Rows are points. To make a cloud, some directions were put in groups of two or more. Within a group, all points are equally far from the middle, so they leave a hole (a ring in 2 directions, a hollow ball in 3). The other directions are filled evenly. Then the cloud was stretched, turned, moved and blurred a little. How many holes are there, and how many directions does each take, smallest first?

Cloud (13 x 2):
[[ 18 -46]
 [  7  -1]
 [-36  22]
 [-31  19]
 [ 40  41]
 [-16 -36]
 [ 12  33]
 [ 46  19]
 [ 17  36]
 [-48  19]
 [-25 -56]
 [ 56 -12]
 [-31 -26]]
Holes: 0

Cloud (13 x 2):
[[ 19  34]
 [ 42 -28]
 [ -5  40]
 [ 23  33]
 [-19 -46]
 [ -7 -49]
 [-42 -32]
 [ 28  30]
 [-22  38]
 [ 46 -23]
 [-42  27]
 [ 25  31]
 [ 33  25]]
Holes: 1 (2)

Cloud (15 x 2):
[[ 23 -13]
 [-13 -49]
 [ 55  10]
 [ 13  -9]
 [ 50  10]
 [-41 -31]
 [ -1  63]
 [ 25   0]
 [ 28 -20]
 [-47  -1]
 [-18 -59]
 [-35   0]
 [ -4  38]
 [ 44   5]
 [ 51 -17]]
Holes: 0

Cloud (21 x 3):
[[  9 -53 -19]
 [-30   9 -21]
 [ 23 -31  -7]
 [-31 -40   1]
 [-55 -23 -48]
 [ 47 -58 -19]
 [-50  51  22]
 [ 40  14  40]
 [-37 -14   9]
 [ 26 -44  41]
 [-17 -26 -19]
 [-36   4 -12]
 [ 34 -28  38]
 [ 37   8 -33]
 [-43 -40   1]
 [ 35 -34   8]
 [-54  29  11]
 [-15 -27   7]
 [-33 -17  52]
 [-29  24  39]
 [ 46   5  37]]
Holes: 0

Cloud (22 x 3):
[[ 34  61  12]
 [ 48  25  23]
 [ 52   1  13]
 [ 16 -42 -41]
 [-10 -36  10]
 [-15 -33   9]
 [ 53  20 -22]
 [-12  58  -6]
 [-22  -1 -55]
 [ 32  23  34]
 [ 51  38 -17]
 [ -1   0  32]
 [  6  25 -61]
 [ 41  -3 -43]
 [ -6 -29 -57]
 [ -3   2 -64]
 [ 11 -40  15]
 [-29 -20 -42]
 [ 48   1  21]
 [ 12 -50  -2]
 [-30 -30 -23]
 [-17 -43 -34]]
Holes: 1 (3)

Cloud (30 x 4):
[[-15 -15  30  35]
 [-25 -10 -12  57]
 [ -3  -4  -6  60]
 [-45   4 -42  33]
 [-54  -2  14 -22]
 [-40  -3 -48  40]
 [-24 -12 -77  14]
 [-50  21  -1 -16]
 [ 15  24 -72   0]
 [-42  -5 -27  45]
 [-17 -25 -71  -8]
 [-28 -49  29   0]
 [  9  -1 -11  60]
 [-21  -9  11  50]
 [ -3 -57 -53  35]
 [ -7   6   7 -58]
 [-19 -14 -25  63]
 [ 24  -5  -5 -51]
 [ 32 -27  27 -17]
 [ 35 -26  24 -17]
 [ 38 -42 -43  38]
 [-27  39 -41   3]
 [ 21  30   9  21]
 [ 14 -10 -35 -48]
 [  5 -51  30   3]
 [ 18 -61   0   9]
 [-20  42 -42   1]
 [ 24   5  28 -35]
 [ 17  13  27 -41]
 [ 53 -22 -42   7]]
Holes: 2 (2, 2)

Cloud (28 x 4):
[[-32 -43  43  48]
 [-47 -25  56  29]
 [-17 -56  22  47]
 [ 29 -28  -5  17]
 [-31   4 -59  19]
 [ -7 -33  -6 -12]
 [  3  21  -3 -31]
 [-60 -10  42 -19]
 [ 27   6 -41  17]
 [-60 -11  51  -8]
 [ -7  18  25 -35]
 [-57 -16 -34   0]
 [-24 -21  71  11]
 [ 32 -22  34  39]
 [  1 -42  52  36]
 [  9 -23  -9 -10]
 [-13  -4 -58  43]
 [-12  -9 -53  50]
 [  3  26  20  46]
 [-28 -34  -7 -15]
 [-60  10  24  25]
 [-23 -23 -41  55]
 [-19  45 -21 -11]
 [-57 -24 -16 -12]
 [ -1  33   8 -27]
 [-24 -38  -7 -11]
 [-15 -14 -15  72]
 [-30 -50 -17  25]]
Holes: 2 (2, 2)
